Rows are points. To make a cloud, some directions were put in groups of two or more. Within a group, all points are equally far from the middle, so they leave a hole (a ring in 2 directions, a hollow ball in 3). The other directions are filled evenly. Then the cloud was stretched, turned, moved and blurred a little. Count the holes, and give their numbers of directions, smallest first.
In the rows, 128 means zero.

Cloud:
[[183 112]
 [ 88  87]
 [124 141]
 [181 135]
 [154  95]
 [ 81 128]
 [ 66 174]
 [112 130]
 [121 193]
 [132 107]
 [ 88 143]
 [169 128]
 [201  92]]
Holes: 0

Cloud, 22 rows:
[[ 62 146 149]
 [ 82  71 143]
 [154  64 156]
 [ 74 108 151]
 [103 171 117]
 [ 93  97 152]
 [ 85 141 192]
 [102  64 190]
 [140 138 104]
 [118 120 157]
 [ 91  71 131]
 [106  77 162]
 [140 129 204]
 [167 168 162]
 [133 124 162]
 [154 101 164]
 [ 79 164 151]
 [168  72 138]
 [ 67 123 152]
 [106 115 183]
 [165 102 104]
 [178 141 154]]
Holes: 0

Cloud:
[[154 128 176 175]
 [134 140 201 129]
 [105  43 159 115]
 [ 93  67  95  83]
 [140  91 200 142]
 [154 150 165 166]
 [120 141 185  90]
 [185 123 123 127]
 [ 94  83  87  79]
 [ 89 134 168  89]
 [164 159 130 145]
 [ 91 157 148 147]
 [ 84 109 134  67]
 [ 60  99 152 110]
 [178  95 142  91]
 [155 108 159 185]
 [142  74 102 169]
 [163 158 118 126]
 [184 128 123 128]
 [178 101 119 146]
 [ 77  94 114 173]
 [120  76 153 190]
 [ 76  72 150 171]
 [159  94 180  92]
 [101  88  69 117]
 [ 60  99 153 113]
 [142 147 103  80]
 [ 66 116 129 160]]
Holes: 2 (2, 2)

Cloud:
[[131 151  73 113  83 156]
 [141  99  66 143 131 161]
 [141  75 126  76 100 138]
 [138  87  97  77  94 169]
 [ 93  72 100 146 152 162]
 [127 141 114  75  80 162]
 [175 131  97 133 149  94]
 [ 82 135 144 182 131 172]
 [ 64 141 106 113  87 150]
 [189 167 103 105 166 165]
 [122 144 129  76  76 191]
 [153 200 106  97 163 141]
 [164 175 154 121 112 133]
 [ 74 158 134 128  55 155]
 [118 124 149 191 114 184]
 [128  97 124  59 142  93]
 [ 82  73 109 163 122 127]
 [ 75 156 114  85 128 160]
 [106 140 201 114  75 104]
 [127  83 163  86 112 200]
 [ 74 116 168 152 199  86]
 [103  79 129  78  80 161]
 [133  58 158 166 104 133]
 [156 116 151  87  46 122]
 [119 133 161  71 116 169]
 [186 129 143 143  69 103]
 [ 91 151 196 110 126  92]
 [ 98  88 153  79 115 184]
 [113 156  96 168  66 117]
 [124 102 197 133 151 135]
 [177 141 146 151  50 107]
 [139 180  90 152 168 118]
 [128 129 113  51 143 150]
 [160 109 191 129 121 138]
 [141 179 148 141  77 109]
 [ 78 138  67 147 154 163]
 [137 144 158 182 117 145]
 [132 141 100 127  36 106]
 [110  69  92 163  72 113]
 [ 56 108 103 151  65 121]
 [136  73 102 103 199 136]
 [149  64 173 118 108 145]
 [ 85 134 127 104  46 110]
 [106  56 136  97 153 114]
 [ 70 122 123 191  87 149]
 [ 76  50 128 132  95 111]
 [147  74 107  95  80 114]
 [107 101 140  56 152  68]]
Holes: 1 (4)
